Rows are points. To make a cloud, some directions were put in groups of two or more. Within a group, all points are equally far from the middle, so they leave a hole (a ring in 2 directions, a hollow ball in 3). The other directions are filled evenly. Then the cloud was stretched, turned, moved and blurred a little. Count the holes, and give their numbers of directions, smallest first.

Cloud (20 x 3):
-0.15	+0.40	-0.50
-0.25	+0.30	-0.34
-0.48	-0.18	-0.09
+0.41	+0.14	-0.38
+0.07	-0.63	+0.03
+0.14	-0.09	-0.32
+0.13	+0.06	-0.38
+0.25	+0.16	-0.22
-0.44	-0.06	+0.17
+0.33	+0.16	-0.44
+0.16	-0.10	+0.33
+0.25	-0.64	-0.13
-0.08	+0.06	-0.58
-0.21	-0.07	+0.50
-0.55	-0.05	+0.15
-0.43	+0.61	+0.12
-0.03	-0.23	-0.40
-0.15	+0.08	+0.13
+0.00	+0.22	-0.01
-0.01	+0.14	-0.09
Holes: 0

Cloud, 21 rows:
-0.49	+0.01	-0.21
-0.53	+0.40	+0.20
-0.39	-0.25	+0.17
+0.13	-0.22	+0.29
-0.18	+0.50	-0.34
-0.42	+0.33	-0.34
+0.26	+0.12	-0.21
-0.35	+0.34	-0.39
-0.49	-0.14	+0.09
+0.19	+0.38	-0.16
+0.06	-0.12	+0.45
+0.29	-0.03	-0.04
-0.07	-0.18	-0.31
-0.14	-0.13	-0.36
-0.05	+0.59	-0.03
+0.11	-0.31	+0.07
-0.57	+0.02	+0.20
+0.27	-0.10	+0.08
+0.05	+0.50	-0.20
-0.44	-0.22	+0.12
-0.47	+0.49	-0.07
Holes: 1 (3)

Cloud:
-0.02	+0.22	+0.43	-0.01
-0.25	-0.21	-0.14	-0.43
+0.21	-0.67	+0.18	+0.03
+0.03	+0.15	+0.16	-0.38
-0.46	+0.04	+0.02	-0.31
+0.34	-0.44	-0.14	-0.27
+0.55	-0.08	+0.32	-0.01
+0.43	-0.45	+0.37	-0.05
-0.31	-0.22	+0.41	+0.03
-0.12	-0.02	-0.46	+0.19
+0.18	-0.08	+0.56	-0.15
-0.26	+0.22	-0.36	-0.06
+0.53	+0.09	-0.05	-0.12
+0.19	-0.49	+0.49	-0.17
+0.33	-0.29	+0.41	+0.15
+0.40	+0.24	-0.11	-0.11
-0.04	+0.39	-0.27	+0.06
-0.04	+0.09	-0.06	-0.41
-0.21	-0.19	-0.48	-0.04
-0.51	-0.04	-0.21	-0.05
-0.45	-0.31	-0.24	-0.02
+0.08	+0.42	+0.08	-0.09
+0.55	+0.11	-0.02	-0.07
+0.50	+0.13	+0.26	+0.02
-0.22	-0.60	-0.08	-0.29
+0.14	-0.56	-0.07	-0.34
+0.28	-0.54	+0.04	+0.20
+0.60	+0.01	+0.07	+0.16
+0.33	-0.56	+0.32	+0.03
Holes: 1 (4)

Cloud, 47 rows:
+0.08	-0.74	-0.15	+0.07	-0.41	-0.14
+0.70	+0.11	-0.38	-0.28	+0.14	-0.20
+0.21	+0.57	+0.03	-0.03	+0.15	+0.08
+0.01	-0.13	+0.24	+0.21	-0.24	+0.54
+0.05	-0.09	+0.44	+0.35	-0.13	-0.31
+0.17	-0.18	-0.29	-0.11	+0.39	-0.08
+0.48	-0.57	+0.22	-0.24	-0.11	-0.25
+0.10	+0.33	-0.51	-0.10	-0.02	+0.05
-0.42	-0.25	-0.21	-0.42	-0.42	+0.03
+0.25	-0.40	+0.33	-0.07	-0.04	-0.37
+0.42	-0.25	-0.39	+0.02	+0.31	-0.27
-0.05	+0.11	-0.06	+0.42	+0.05	+0.34
+0.42	-0.07	-0.13	-0.29	-0.33	-0.21
+0.10	-0.14	-0.14	+0.20	+0.29	-0.47
+0.02	+0.26	+0.11	-0.01	-0.40	-0.01
+0.36	+0.06	-0.42	-0.59	+0.27	+0.26
+0.32	-0.16	-0.27	-0.46	-0.17	+0.55
+0.11	+0.46	-0.39	-0.42	+0.04	-0.01
-0.24	-0.38	+0.24	+0.12	-0.03	+0.32
+0.11	+0.22	+0.30	+0.28	-0.23	-0.17
+0.12	-0.08	-0.69	+0.29	-0.20	-0.36
+0.27	-0.05	-0.17	+0.47	-0.13	+0.40
+0.42	-0.68	+0.29	-0.11	-0.05	+0.02
+0.13	-0.57	+0.42	+0.19	-0.16	-0.03
+0.45	-0.30	+0.30	+0.11	+0.30	+0.28
-0.24	-0.35	-0.55	-0.19	-0.25	+0.39
-0.32	+0.06	-0.07	-0.16	-0.63	+0.27
+0.19	+0.55	+0.15	-0.30	+0.33	+0.50
-0.26	+0.04	-0.07	+0.36	+0.30	-0.13
+0.30	+0.45	+0.34	-0.07	+0.42	-0.04
+0.23	-0.07	+0.63	+0.08	-0.14	-0.07
+0.03	-0.23	-0.52	-0.27	-0.12	+0.41
-0.12	-0.23	-0.35	-0.47	-0.28	+0.50
+0.14	-0.36	+0.29	-0.02	-0.04	-0.41
-0.22	+0.04	+0.01	+0.38	+0.21	-0.39
+0.15	-0.32	-0.14	-0.07	+0.33	+0.12
+0.49	+0.04	-0.24	-0.29	-0.13	-0.32
+0.55	+0.24	+0.14	+0.24	+0.28	+0.13
+0.30	+0.34	-0.15	+0.10	-0.16	-0.15
+0.06	-0.52	+0.05	+0.06	-0.21	-0.41
+0.27	+0.15	+0.61	-0.03	-0.11	-0.06
+0.40	-0.20	-0.18	-0.21	-0.31	+0.54
+0.40	-0.08	-0.14	-0.16	+0.45	-0.33
-0.26	+0.19	+0.14	+0.05	+0.17	+0.51
+0.00	+0.40	-0.32	+0.16	-0.02	+0.21
-0.10	-0.64	-0.27	-0.07	-0.42	+0.09
+0.11	+0.45	-0.32	-0.17	-0.08	-0.04
Holes: 2 (2, 2)

Cloud, 53 rows:
+0.12	+0.30	-0.05	-0.42	+0.35	-0.17
-0.03	-0.16	+0.26	+0.10	+0.61	+0.34
-0.12	+0.01	-0.42	+0.03	+0.38	-0.61
+0.09	+0.26	+0.00	+0.06	-0.46	+0.27
-0.16	-0.27	+0.28	+0.45	-0.39	+0.29
-0.39	-0.30	-0.06	-0.27	+0.54	-0.06
-0.08	+0.21	-0.51	-0.06	+0.25	+0.25
-0.12	+0.38	+0.27	-0.24	+0.43	-0.20
+0.00	+0.19	+0.26	-0.21	+0.48	-0.35
-0.12	-0.05	+0.57	-0.14	+0.45	-0.02
-0.44	-0.09	-0.27	-0.37	+0.31	-0.32
-0.18	-0.43	+0.11	-0.12	+0.52	-0.30
-0.23	-0.07	+0.04	-0.45	-0.38	-0.28
-0.17	+0.21	+0.58	+0.14	+0.30	-0.20
+0.03	+0.11	+0.24	+0.31	-0.20	-0.55
-0.06	-0.68	+0.09	+0.05	+0.32	-0.05
-0.23	-0.24	+0.02	-0.57	-0.18	-0.29
-0.58	+0.19	+0.10	+0.04	+0.50	+0.02
+0.01	+0.09	-0.24	-0.14	+0.38	+0.45
-0.45	+0.39	+0.09	-0.08	+0.49	-0.16
+0.00	+0.11	+0.11	-0.47	-0.41	-0.21
-0.43	+0.26	+0.25	-0.11	-0.25	-0.13
-0.21	+0.48	-0.43	+0.32	+0.09	-0.15
+0.17	+0.22	+0.06	+0.61	+0.24	+0.16
-0.08	-0.22	-0.31	+0.32	+0.54	+0.19
-0.10	-0.17	-0.56	-0.05	+0.07	+0.25
-0.07	-0.36	+0.29	+0.13	-0.04	-0.56
+0.26	-0.17	-0.21	-0.13	+0.41	+0.22
-0.26	+0.47	-0.22	+0.20	-0.25	-0.22
+0.39	-0.21	-0.08	-0.12	-0.33	-0.29
+0.34	-0.31	-0.33	-0.01	+0.18	-0.11
+0.31	-0.30	+0.07	-0.09	-0.46	+0.26
-0.16	-0.58	+0.34	-0.22	-0.30	+0.07
-0.51	-0.37	-0.20	-0.16	+0.31	-0.12
-0.12	-0.19	-0.36	-0.43	+0.00	-0.49
-0.13	-0.04	+0.17	+0.63	+0.46	+0.24
-0.62	-0.02	-0.09	+0.27	+0.05	-0.31
-0.62	-0.07	-0.12	-0.06	+0.41	+0.02
-0.04	-0.56	+0.47	-0.18	-0.12	-0.15
-0.32	-0.27	+0.21	-0.06	-0.32	+0.41
+0.28	+0.36	+0.27	-0.13	-0.09	-0.07
+0.23	-0.51	-0.20	-0.23	-0.08	+0.22
+0.08	-0.43	-0.13	-0.31	-0.14	+0.40
-0.20	-0.16	+0.50	-0.40	+0.11	+0.28
-0.06	-0.43	+0.36	-0.12	+0.47	-0.14
-0.20	+0.24	+0.56	+0.00	+0.35	-0.11
-0.58	+0.22	-0.10	+0.21	+0.43	-0.31
+0.04	+0.45	-0.23	-0.23	+0.23	+0.19
+0.08	+0.25	-0.08	-0.15	+0.52	-0.38
+0.18	-0.13	-0.53	-0.21	+0.20	-0.25
-0.14	+0.49	+0.20	-0.29	+0.28	-0.13
+0.35	+0.03	+0.08	-0.14	+0.16	-0.39
-0.12	+0.02	-0.61	+0.00	+0.03	+0.17
Holes: 2 (2, 4)
